Every row gives one point. A path goes straight from each point to the next, and from the last back to the first. The post is the endless flat space through its rows: a point in 2 columns, a line in 3, a plane in 4, and so on, so that a path can go around it. Count how often the path circles the post. Going back the other way cancels.

Post, 2 rows:
[[-32  28 -30]
 [ 13 -11  37]]
Path:
[[ -7  -6  -9]
 [ 33   5 -29]
 [  6  58 -10]
 [-12  64   0]
 [  6  35 -28]
 [ 24 -26  -8]
 [-38 -11 -29]
 [-15 -30 -34]
 [-29 -39 -53]
 [-54  -6 -17]
 [-60  36 -15]
 [-28  49  19]
 [ 19  11  21]
 [ 19  24 -44]
 [ 17 -25  24]]
Times around: 1

Post (10 x 11):
[[-56 -12  29 -42 105 -13 -81 -36   3 -51  20]
 [  5  14  10  29   4 -10 -31   0   0  50  14]
 [  0  29 -34 -44 -34  12  21  39  57  12 -13]
 [ 10 -14 -35   9 -24  64  22  -9  30  16  -5]
 [-39   2  -5  -9  43 -37 -38 -37  55 -38  22]
 [  8 -55  -7   9 -18 -27 -11 -45 -27   3   1]
 [ 27  29 -60   7 -15  -9  19  50  11 -20  26]
 [ 48 -33   4  11 -12  11 -44 -30   2  -7  11]
 [-34  53 -21 -31  34 -32 -50 -37  21 -23  -7]
 [ -1   4  66  35  25  10   0 -31   4   4 -16]]
Path, 28 rows:
[[  16  -13  -71   24   15   -3    8    3    4  -28  -24]
 [   1    3  -15  -16  -11   15  -14  -26   13  -37  -22]
 [ -26   28    1   22   -4  -89    6   40  -34    4   36]
 [  14   22  -14   -3  -20   40   26  -12   87   30   12]
 [  -6   16   15    6   55  -40    1   36   44   51    7]
 [   3  -22  -26    3   -5  -12    0    6    6   -4   -7]
 [ -14   30   -1  -21  -23   -9  -45  -18  -13   40  -32]
 [ -25   -9  -15   39  -32  -24   28  -19   21  -32    2]
 [ -56   -2   15   21   25  -16    2  -44    5   14  -23]
 [   2   39   12    6   -8   40  -83    9   38   19   21]
 [ -14    8   16    2   -8   36  -25  -51   42   24   22]
 [  14   22   -5  -25   42  -33  -33  -11   22  -46    8]
 [   1  -15  -31   29  -27  -36   13 -101   38   21  -57]
 [ -41  -21  -23  -15    2    0  -53  -29   30  -16   -9]
 [ -41   -1    4    7  -38  -20   -8    3  -47   24    0]
 [ -17   78   10   -3    3    1  -51  -23  -40   85    6]
 [  18   19  -24   34   28  -30    9  -15   24  -19   24]
 [  -6    3   60  -13   47  -10  -20   16    7   16   39]
 [ -19   78  -42  -15    9   -1  -14  -16   21  -54   -2]
 [  -6  -19   -2   47  -36   34  -30  -25   35   29   -1]
 [   0   -3   -3  -19  -51   -8    2   49    2  -15   30]
 [ -55  -18   14  -41   41  -28  -10  -11   30   -2   31]
 [ -16   15  -32  -18   49  -70  -10  -10   26    7   30]
 [  10   26  -30   36   22  -47    4    1   -5   16  -35]
 [   3  -29   -6   -5  -26   56  -29    3  -58  -20  -30]
 [ -32   53  -48    0   -1  -14    4    1   -7  -29   13]
 [  20   75    1  -11   -3   13  -28  -16   27   21   -8]
 [  22  -10  -41    0    2    1  -47  -10    0   79   10]]
Times around: 4
